Every row gives one point. Examples show where two turns around zero, p and q, send a point. Write where each new point lands after one turn and then the other. Backwards means that the second turn is done in reverse. Each puzzle has new turns, and all numbers are rounded.

Turn p:
[-1.2 -0.7 -2.0] => [-1.4 -2.0  0.0]
[-3.0  2.6  0.5] => [-3.3  2.0  0.9]
[-0.4  3.0 -1.5] => [-2.4  1.0 -2.1]
[ 4.7 -4.9  3.1] => [ 7.3 -1.1  1.3]
Turn q:
[ 1.0 -2.1  2.3] => [-1.5 -0.6  2.9]
[0.8 1.9 1.6] => [-0.6  2.5  0.4]
[-2.2 -1.8  3.1] => [-4.0 -1.1  0.8]
[ 0.3  2.0 -7.0] => [ 6.0 -0.9 -4.0]
Where do these land?
q, then p: [ 5.6 -1.5 -5.2] => [ 7.2  1.1 -2.6]
q, then p: [-0.2 -2.3  2.4] => [-0.3  0.6  3.3]
q, then p: [ 0.7 -2.1  2.8] => [-0.1  1.6  3.2]
p, then q: [-0.8  4.5 -1.5] => [ 0.3 -0.4 -4.8]
p, then q: [-3.5 -1.0 -0.3] => [-3.6 -0.7  0.1]
q, then p: [-1.8  2.3  1.8] => [-3.4  0.2 -0.5]

Turn p:
[1.2 3.1 2.5 1.8] => [0.2 2.7 2.7 2.4]
[ 1.4 -3.0  2.6  0.6] => [ 1.3 -1.2  3.2 -2.2]
[ 1.3  3.7  1.3 -1.8] => [ 1.6  4.0 -0.5  1.3]
[ 0.2  1.0 -4.8  2.6] => [-0.9 -3.0 -2.1  4.1]
[-4.0 -3.3 -0.5 -6.2] => [-1.0  0.3 -4.5 -6.7]
[ 1.3  2.6 -3.2  0.0] => [ 1.0  0.0 -2.5  3.4]
[-1.5 -4.0  2.2  2.9] => [-2.2 -2.7  3.7 -2.3]
Turn q:
[ 1.1 -3.7 -0.2  5.9] => [-3.2 -4.5  3.0  3.3]
[ 3.5 -0.7  1.4  4.7] => [-0.7 -1.4  4.8  3.4]
[-0.4  1.9  0.1 -3.2] => [ 1.8  2.3 -1.5 -1.8]
[ 1.8  1.7 -3.2 -1.9] => [ 3.9  0.1 -1.9  1.2]
[-1.5 -1.3  2.3 -4.4] => [ 0.2  0.8 -0.6 -5.2]
[-4.5  2.1 -0.3 -1.3] => [-2.0  2.7 -3.8 -1.0]
Where do these land?
q, then p: [ 0.8 -0.5  2.3  1.1] => [-0.8  1.8  1.4 -1.3]
p, then q: [ 0.7 -1.1  3.1 -0.6] => [ 1.2  2.1  1.4 -2.0]
p, then q: [-2.7  6.5 -0.1 -2.3] => [-0.3  3.8 -3.7  5.1]
q, then p: [-1.9 -0.4 -7.2 -3.9] => [ 3.2 -6.1 -4.3  2.2]
q, then p: [-1.1 -0.7  2.0  2.4] => [-2.9  1.1  0.6 -1.3]
q, then p backwards: [ 0.4 -1.9  3.1  1.9] => [-1.4 -1.4  2.3  2.8]
p, then q: [ 3.9 -2.0 -3.2  1.5] => [ 0.3 -4.6  3.1  0.5]

Turn p:
[ 0.0  0.3  1.6 -0.7 -1.7 -4.1] => [-2.7 -0.2 -1.0  0.0  0.4 -3.8]
[ 0.1  1.7 -1.4  1.6  0.7 -5.0] => [ 0.4  0.1 -3.2  2.7 -0.2 -3.9]
[-1.9  0.2  0.6  3.1  2.0  3.3] => [1.7 2.7 1.9 2.2 0.9 3.0]
[ 5.5 -0.7 -2.7 -7.2 -1.9  3.9] => [ 1.3 -4.7 -1.1 -8.5 -2.0  2.7]
[-3.4 -1.8 -1.1  3.0 -0.8  3.6] => [ 0.3  1.5  3.5  2.7 -2.4  3.2]
[-4.2 -3.4 -0.2  0.9  3.5  4.8] => [ 0.7 -0.9  3.8  3.4  1.3  6.0]
[ 1.0  3.9  1.6 -1.5 -1.3 -3.9] => [-2.3  1.5 -4.0 -1.5  0.9 -3.4]
[ 2.9 -0.2  1.6  0.8 -0.5 -2.5] => [ 0.7  0.2  0.2 -1.2  1.2 -3.9]
Turn q:
[ 0.1 -3.6 -3.5  3.2 -4.3  2.3] => [ 1.6 -3.0 -2.6 -0.3 -6.1 -1.9]
[-0.2  1.2  0.7 -0.3  5.2 -2.2] => [-1.8  0.5  1.2  1.4  4.9 -1.6]
[ 0.4  1.1 -0.2 -2.0 -0.1 -3.5] => [ 0.0  2.7  0.6 -2.4  1.7 -1.1]
[-3.6 -0.3 -3.4  2.3 -5.0  5.3] => [-2.0 -1.2 -3.3  1.4 -7.9  1.6]
[-1.9 -1.9  0.3 -3.1  0.9  3.0] => [-2.5 -2.9 -0.9 -1.4  0.5  3.0]
[ 1.9  0.8  4.6  2.2 -0.1 -4.6] => [ 3.3  2.2  5.6  0.4  1.5 -1.7]
[ 3.3  2.6  1.6 -2.3  3.4 -0.4] => [ 1.6  1.5 -0.3  0.8  5.4  1.6]
Where do these land?
q, then p: [-3.2  4.3 -4.0 -1.5 -2.7 -3.7] => [-3.8  2.5 -6.4  0.5 -2.4  0.8]
q, then p backwards: [ 1.5 -5.1  2.9  2.3 -0.5  3.5] => [ 0.9 -5.3 -4.5 -1.3  1.7  0.6]
q, then p: [-4.2 -4.8 -2.1  1.2  3.9  1.1] => [-3.2 -3.6  3.3  5.3 -0.3 -0.7]
q, then p: [-0.5 -1.7 -1.7 -2.1 -1.5  2.1] => [-0.7 -2.4  0.5 -0.8 -2.6  1.9]
p, then q: [ 1.5 -1.4 -0.7  0.2  2.2 -1.9] => [ 1.6 -1.6  0.3 -0.4  1.4 -2.5]
q, then p: [ 3.6  4.5 -1.0  2.6 -2.0  3.1] => [ 5.0  3.5 -0.7 -1.3 -3.7 -1.2]
p, then q: [ 1.5  3.5  2.1 -3.2  3.3 -0.8] => [-2.9 -0.8 -4.1  0.1  3.6 -1.4]
q, then p backwards: [-0.2  0.6  4.5  0.5 -2.8 -3.5] => [ 1.6 -2.2  1.7  3.4 -2.1  3.9]
